Each row is a point. Two turns around zero, p and q, are shown by what they do to some points. Write where each new point lands after one turn and then the other. Backwards means that the second turn is done in reverse. Each puzzle has new turns, and all numbers are rounded.
In the rows, zero is written as 128.

Turn p:
[140 139 110] -> [151 136 128]
[145 104 166] -> [105  99 159]
[120 150 117] -> [135 152 120]
[ 91  87 129] -> [99 98 92]
[154 148 152] -> [128 140 167]
[118 141  95] -> [150 144 103]
Turn q:
[138 143 103] -> [104 145 120]
[118 129  88] -> [ 87 124 130]
[138 114 136] -> [139 119 115]
[118 126 185] -> [182 123 147]
Where do these land?
p, then q: [124 154 145] -> [136 147 152]
p, then q backwards: [166 109  85] -> [128  97 180]
q, then p: [132 123 144] -> [140 121 139]
p, then q: [ 90 127 138] -> [100 123 155]

Turn p:
[109 115 135 120 160 106] -> [130 110 165 123 121 148]
[141 109 103 145  51 128] -> [125 123  90 153 118  56]
[136 149 137 123  99 119] -> [150 135 115 143 148 113]
[141 127 152 145 177 119] -> [129 151 157 133 109 170]
[101 135 133 130 135 151] -> [108 134 137 107 149 129]
[149 106 134 110  94 139] -> [151 131 106 113 111  96]
[119 155 102 122 179 134] -> [104 111 126 124 142 184]
Turn q:
[126 133 101  94  64 116] -> [152 129 108  80 127  75]
[128  87 118 169 165 126] -> [126  89 118 151 141 178]
[138 135 146 162 129 139] -> [120 126 155 119 121 156]
[ 82 138 149 114 148 145] -> [ 76 139 121 149 121 115]
[114 162 139 107 153 105] -> [118 143 148 164 136  97]
[155 122 146 124 119 126] -> [142 150 133 115 140 141]
[153 119  95 126 118 139] -> [163 120 111 118 110 133]
Where do these land?
q, then p: [124 115  99 123 180 107] -> [ 88 147 131 155  90 124]
p, then q backwards: [122 148 144 159  97 156] -> [116 131 160  82 126 117]
p, then q: [151  92 123 133 151 101] -> [125 133 130  73 130 137]
q, then p: [155 151 151 110 144 141] -> [133 159 116 146 160 135]
q, then p: [115 108 145 128 147 112] -> [ 99 129 144 123 126 146]
p, then q backwards: [127 133 112  96  99 164] -> [112  94 113 107  91 122]
q, then p: [102 150 122 148  77 115] -> [173  98 159 110 122 117]

Turn p:
[161 160 134 155 146 112 125 145 111] -> [109 107 107 147 133 104 138 113 167]
[149 127 134 147 131 109 161 138 104] -> [113 117 114 128 132  81 128 141 136]
[110 135 150 126 129 140 124 123 105] -> [130 137 105 116 139 128 123 106 115]
[109 106 161 103 138 122 132 109 139] -> [170 135 124 136 137 127 123 128  93]
[122 103 122 107 112 134 106 153 116] -> [128 119 138 102 160 152 120 140 126]
[118 145 132 124 150 130 162 130 126] -> [131 161 109 139 125 108 131 135 133]
[142 137 107 120 105 146 116 101 116] -> [ 91 121 133 134 117 151 119 123 108]
[142 106 110 109 156 109 122 150 138] -> [142 119 138 142 152 135 151 163 142]
[111 128 135 141 123 128 127 108 134] -> [138 129 126 120 107 127 129 115 115]
[107 131 101 138 107 136 104 116 153] -> [128 127 149 112  94 164 129 123 130]
[154 121 137 154 147 145 120 117 132] -> [119 119 145 143 131 112 153 101 126]
[110 137 113 111  93 126 138 146 162] -> [139 145 149 117 110 146  91 149 145]
Turn q:
[149 111 138 130 147 112 133 110 105] -> [132 136 124 164 133 134 150 108 129]
[134 135 149 145 128 110 129 141 119] -> [130 125 124 146 117 110 131 127 104]
[104 112 142 110 118 155 151 144 119] -> [108 112  95 114 129 158 120 135 117]
[145 150 100 137 102 151 143 152 138] -> [133 130 163 106 119 149 112 156 106]
[148 109 148 135 138 148 102 100 112] -> [117 162 123 134 153 129 140  92 123]
[110 133 124 139 100 103 110 121 109] -> [149 126 124 123  97 115 113  99 127]
[127 124 106 116 150 113 104 133 150] -> [123 140 136 133 126 109 123 144 167]
[134 153 115 102 105 115 136 137 154] -> [145 105 148 126 135 126  93 150 135]
[123 101 148 150 140 142 144 112 128] -> [102 120 121 126 136 134 161 108 118]
[106 152 108 116 152 132 128 130 146] -> [142 125 122 108 134 118 136 160 153]
Where do these land?
q, then p: [203 139 140 130 142 119 122 117 142] -> [144 121  95 138 130  84 153  83 148]
q, then p: [117 132 110 122 117 137 110 132 135] -> [137 126 131 140 134 152 113 126 133]
p, then q: [119 105  98 138 130 131 145 120 144] -> [131 107 113 137 124 134 107 138  98]
p, then q backwards: [126 131 133 144 149 133 118 119 137] -> [128 121 126 143 136 117 131 109 114]
q, then p backwards: [117 134 137 110 128 137 132 117 133] -> [125 126 138 121 127 120 117 143 112]
q, then p backwards: [118 137 112 141 122 122 116 118  98] -> [ 97 136 138 141 136 129 128 118 147]
q, then p backwards: [117 138 139 128 120  82 122 117 111] -> [133 141 163 145 136 103 130 112 144]
q, then p: [122 117 140  86 130 136 143 225 112] -> [101 127 140  50 141 171 138 124 182]
q, then p backwards: [131 145 129 131 138 126 134 115 130] -> [127 111 135 128 142 123 126 134 131]
q, then p: [119 103 129 128 129 136 127 107 123] -> [130 148 133 136 109 134 133 129 109]
q, then p backwards: [119 113 133 139 117 141 129 137 145] -> [134 125 116 139 108 137 128 125 110]
p, then q: [129 142 135 140 115 136 137 113 125] -> [143 126 127 119 121 123 120 107 134]

Turn p:
[180 139 143 126 174  76 123 111 115  84 125 155] -> [ 72 133  83 144 132  76 121 130 122 126 173 154]
[138 162 167  86 171 121 145 116 120  98 119 132] -> [101 117 104 161 138 107 109  93  82 149 154 123]
[163  86 132 120  84 128 101 123 124 146 163  99] -> [145  99 131 126  78 119 182 144 141 109 105 143]
[123 126 129 105 119  88 122 151 134 130 112 129] -> [116 114 101 130 141 127 129 118 151 151 105 139]
[124 137 105 120 144 115  94  73 154  85 186 140] -> [ 75 149 117 163 105 134 132 194  88 111 121 131]
[126 169 153 105 135 143 146 152 121  96 129 140] -> [114 114 145 161 167 121 120  98 100 135 136 131]
[108 145 114 128 103 165 130 139 105 161 126 143] -> [160 142 170 119 130 152 118 111 124 131 112 151]
[119 121 116 128 110 135 163 140 113 121 104 138] -> [150 127 143 107 160 119 129 128 129 154 133 132]
[137 109  81 149 110 138 111 113 146 152 109  88] -> [155 104 123  85 103 149 114 167 146 106 117 123]
[126 176 159 134 135 115 167 139 126 121 145 131] -> [134 142 110 155 174 122 133  97 102 110 135 128]
[146  81 128 140 100 122 106  92 163 160 123 131] -> [140 126 109 110  81 161 164 159 158 132 144 129]
[127 164 152 124 170 122 139 158 106 140 115 145] -> [113 145 123 135 149 116  98  68 125 126 137 133]
[ 93  90 103 140 127 155 152 146 121 167 129 112] -> [160 147 156  79 122 137 133 121 136 134  98  95]
[111 113 116 154 129 164 125 160 148 132 117 130] -> [128 126 168 108 140 149 122 127 155 119 129 100]
[ 99 100 123 162 110 131  97 105 123 127 120 107] -> [157 138 136 137 100 128 117 168 160 127 120 108]
Turn q:
[ 96 124 133 188 125  84  83 111 130 124 127 123] -> [ 80 119 153 118 136 133 126 146 163  80 171 139]
[135 155 143 129  86 148 141 173 138 167 165 123] -> [114  95 143 114 157  89 100 100 119 156  86 119]
[149 103 132 124 146 108 165 139 123 114  96 128] -> [153 143 120 132 130 164 114 155 126 157 137 150]
[163  88 149 117 138 155 120 113 126 118 102 141] -> [132 165 114 153 109 115 147 138 113 158 144 158]
[146 124 124 101 161 155 123 165 131 118 126 127] -> [151 154 109 121 109 112 102 128 100 146 131 109]
[142 110 112 122 132 164 146 141 138  96  96 142] -> [138 132  97 143 109 143 130 121 108 171 155 121]
[ 83 147 149  96 105 140 126 144 137 147 136 120] -> [104 119 115  99 112 119 122 104 144 129  79 117]
[ 96 158 118 159 139 128 105  96  93 152 109  97] -> [116 121 154  98 121 148 143  96 117  69 142 152]
[153  85 111 120 138 126 146 119 147 128 112 148] -> [156 138 125 137 123 129 151 154 137 167 150 132]
[123 135  97 151 106  99 101  99  94 105 113 131] -> [101 120 163 152 123 166 150 135 122  96 152 118]
[132 182 156 101 113 115 132 149 140 153 161 145] -> [115 124 119 111 172 105 118 130 119 122  68 103]
[112 138 126 106 109 111 130 151 112 159 185 125] -> [134 121 165 122 140 107 108 116 150 121  78  99]
[ 98 168 142 145 100 110 117 109 100 117 170  77] -> [106  88 148 146 128 132 104 106 138  59  96 138]
[157 104 107 117 159 132 134 106 176 119 105 127] -> [164 125  96 124 112 118 156 167 120 143 160 133]
[137  98 121 146 163 145 151 105 136 104 117 166] -> [155 154  99 150 140 138 149 125 144 146 174 132]
Where do these land?
q, then p: [116 123 135 115 100 129  88 148 133 132 152 163] -> [153 130  89 146 140 141 108 125 139 129 100  98]
p, then q: [108 118 148 105  88 118  78 136 122 148 116 145] -> [103 107 119 108 153 108 163 120 132 170 150 149]
p, then q backwards: [133 151 102 116 142 156 158 132 110 123 107 128] -> [148 150 122 153 138 134 133 164 119 154 122 112]
p, then q: [123 142 111 151 147 163 154 102 111 149 130 102] -> [121 143 139 168 115 125 115 138  84 107 103 125]
p, then q: [128 139 147  90 117 100  92 120 136 125 123 112] -> [114 111 155 119 123 134 149 116 142 154 170 130]
q, then p: [111 113 128 154 162 133 137 117  97 107 107 104] -> [112 132 165 154 123 141 145 152 106 112 145 152]
q, then p: [ 92 123 144  92 114  93 121 138 127 142 155 144] -> [132  87 106 136 146 162 103 121 144 142 132 100]
p, then q: [144 132 118 148 171 128 153 156 111 129 108 113] -> [138 140 124 138 101 126 138 166 136  85 113 115]
q, then p backwards: [116 115  73 142 166 151 149 114 135 110 108 108] -> [157 125 161 140 115 155 141  92 141 164  95 111]
q, then p backwards: [158 130  83 137 143 112 132 139 114 154 134  78] -> [139 138 106 133 105 191 137 115 104 125 117 101]
q, then p backwards: [154 159 143 183  90 118 152  90 151  91 137 188] -> [137 164 168 124 104  89 152 156 184  65 128 152]
q, then p: [133 127 153 106 139 128  94 123 156 149 148 163] -> [121 124  80 124 169 128 106 118 126 130 103 127]
p, then q: [112 145 176 154  96 139 132 143 175  94 139 148] -> [161 112  97 127 151 107  88  97 143 117 170 157]
p, then q backwards: [156 102 108 145 136 125 181 122 126 147  95  99] -> [115 147 102 134 175 139 136 142 175 162 120 125]
q, then p: [137  99 152  81 110 128  99 140 115 121 160 126] -> [159 119 100 149 155 144 107 127 177 123 130 140]
